Each row of a before or after table is a point. One or more steps were done to the points. Then noise was added and the rows were shuffled. The steps act on how far a point lies along the listed directions, d1 being the first. What was done? A step turns or swaps two directions, mirrors them in a line or flattens them onto one, adds a multiple of one to another, or multiplies one. Angles are multiples of 10 degrees, from the lower direction toward the higher: turns from -170 to 170, lines from 10 to 170 but not 90. Use the fewest steps. Two steps may share a direction if one is a turn and the other turns, adds or multiplies; they go together, in the order done. Otherwise the lowest direction goes first.

Directions:
(1): [ 27 -22 -29]
(2): [  5  38 -24]
(3): [36 11 26]
Before (13 x 3)
[[-18 -20   9]
 [-30 -17   4]
 [ 23 -15 -39]
 [-19 -41 -32]
 [ 45   2  -8]
 [  6  33  27]
 [ 27  14 -49]
 [-22  32   4]
 [-20  28 -15]
 [ 25  43 -26]
 [-10  38 -40]
 [-22  22  10]
 [-37  -8  16]]
After (13 x 3)
[[ 27 -23  44]
 [ -7  18 -24]
 [-25  32 -11]
 [ 47 -12 -10]
 [ 30  17  44]
 [ 32  29 -35]
 [ 51 -16  17]
 [  7  21  29]
 [-19  14  31]
 [ 19 -45   0]
 [ -7  32 -15]
 [-18  14  20]
 [-32 -16  29]]
Steps: turn d2 and d3 by 120 degrees; turn d1 and d3 by 20 degrees

Directions:
(1): [ 21  47  14 -22  -7 -28]
(2): [ 3 15 31  0 43 32]
(3): [ 34  -8 -32 -36   8  22]
(4): [  4 -36  39 -33  -9 -10]
(5): [-28  -4 -18 -21  39 -31]
Before (13 x 6)
[[ -2   2 -13   0   8   4]
 [  0 -21   8  -5  -5  12]
 [  7 -13  60 -23  18   6]
 [-11   5 -10  11   3 -10]
 [ -2 -22  13  -4  -9   7]
 [-12 -22  10  18   7  26]
 [  4  14   3   4   8   6]
 [ -1 -11   5 -10  -8  -1]
 [ -7  10  18  -2  25  14]
 [ 11  -7  11 -10  -2   7]
 [ -3   3   1  -3 -11   0]
 [-16  18  16  36   2  -6]
 [-14  12  -2   7  21  -9]]
After (13 x 6)
[[-14 -24  -5   0 -10  -8]
 [ 16  10 -17  -4   7  15]
 [ -1   8 -26 -13  36  -4]
 [ -6   3   5  -8   0  -2]
 [  0  13 -31   9  -9   0]
 [  0  -4 -40  -1 -38 -41]
 [ -5  -3   0   6 -13 -13]
 [  8   1  -1  -7  14  13]
 [-15 -22  -3   7 -11  -3]
 [  2   2   2   8   1  14]
 [  1  17  -7   6   4  -2]
 [ -5 -10   4  -6 -11  -5]
 [-25 -30 -26  19   7  10]]
Steps: multiply d1 by 1.3; mirror d2 and d4 in the line at 120 degrees; turn d3 and d5 by -130 degrees

Directions:
(1): [-28 -35   8  56 -23 -10 -10  14 -30  19   6]
(2): [-34   1 -12   2 -27   4  20 -53  -8 -33 -32]
(3): [ 35 -12   6  17 -45 -28  19  -3  52  -1  -1]
Before (13 x 11)
[[  2   4   0  -5   8   3  -2  -1  -5  -3  -1]
 [  1   6   3   0  -1  -6   1   3   2   6   2]
 [-10 -17   6  21 -14  -4   1  -5   1   0  -2]
 [  0   1   3  -9  -2   3   0  -9  -1  -3  -5]
 [  9  -3  -6   3 -12  -1   6  -7  12  -4  -4]
 [ -5 -15   4  22 -14   0  -1   0  -5   4  -2]
 [ -9  -5   0   5 -11  -7   4  -6  -3  -1   2]
 [ 11   1   3 -10  10  -4  -8  14  10  13   9]
 [-10 -10   2  20 -12  -3   1   2  -3   1  -2]
 [ 12  10   0 -17  21   1  -9  19   0  10   8]
 [ -9  -2   3  12  -6  -1  -4   3  -9   3   2]
 [ -4 -12   4  24 -14  -4   3   0 -10   5   5]
 [ -8  -3   4   5  -5   4   2  -5  -7  -3  -4]]
After (13 x 11)
[[-10   9  -3  -9  14  15   1  -9 -20  -6   0]
 [  3   7   4   1   4  -6  -3  10  -1  11   6]
 [  9   2   2   1  -3  -4   2   0   6  -1   1]
 [-13   3   0  -6  -7   7   8 -23  -4 -15 -14]
 [-13   4  -4  -9  12  18  -2 -11 -16  -8  -8]
 [ 47  -2  13  -1  18 -15 -18  60  22  36  32]
 [-21   2  -6  -6  -5   1   8 -21 -11 -13  -8]
 [ 29  -8  13   0  22  -9 -22  50  13  37  31]
 [ -5  12   0  -9   6   6  -2  -3  -5  -5   0]
 [-17   7  -6  -6   9  12   1 -12 -13 -10  -8]
 [ -6  -5   2   1 -16  -1   5 -19   0  -8 -11]
 [-25   2  -3  -7   8  14   1 -22 -17 -14 -11]
 [-16 -10  -8  14 -11   5   2 -13 -13  -5  -9]]
Steps: turn d1 and d3 by -120 degrees; multiply d2 by 3

Directions:
(1): [ 12  10  47 -22   8 -40  15  30 -29 -26  -3 -25   8 -16]
(2): [-16  -2 -32  -7 -50 -13 -30  37   7 -34  13 -13 -18   4]
(3): [ 25  51  -7 -13  25   5 -16  11  15 -22 -35  30 -30   6]
(4): [ -9 -13  23  42  16   8  28  20  29 -32  11  -3 -15  42]
(5): [-11  12  17 -20 -14 -19 -16   0  30   2  -6  23  60  36]
Before (9 x 14)
[[ 21  10   9 -13   6  15  -2  -8  22  -1 -21  11  -4  10]
 [ 10   8 -24 -10 -11  17 -20 -20  14  26  -6  25   3  13]
 [-19 -22 -18  22   0  -1  -1 -14  11  15   8   9   9  18]
 [ -1  18 -30 -18  -1  -1 -31   1  -1   5  -4  11   2  -2]
 [ 29  34  41 -26  29 -43  17  49 -55 -33 -10 -48  -8 -42]
 [  1  -3 -33  23  -8  11 -30   4  42  -6   3  11 -13  25]
 [  9   9 -29   4   5  28 -28 -17  16  13  -9  13   6   4]
 [ 13  -8 -22   6  14  11  -3 -24  -8  14   5  -6 -36 -25]
 [ -2  -3 -12 -13 -13   1 -23   1  -4   4   4  11   1   3]]
After (9 x 14)
[[ 12   1  -4 -26   4   2 -17 -20 -27  29  -4  15   6 -23]
 [ 22  48  39 -57   4 -62 -11  45 -38 -23 -17 -29  43 -26]
 [  9 -10  10  48  41  19  14  -8  42  -3   0  12 -12  38]
 [ -1   7 -34 -30 -29 -12 -46 -20  21  20   0  19  24  -1]
 [ 14  11 -44  -9   1  27 -36 -21   1  23 -11   9   2 -19]
 [ 19   8 -43 -25 -16  18 -30 -30 -14  44 -10  17 -14 -24]
 [ 19   5  -7  -3  -1  21  -4   2  17 -12 -15   1 -31   3]
 [-21 -28 -17  39   8   4  11  -8  12   5  14   2 -12  20]
 [ 16  27 -30 -44  14  -3 -34 -25 -37  38 -18  13  16 -41]]
Steps: turn d2 and d5 by 160 degrees; add -0.5 times d2 to d1; multiply d4 by 3
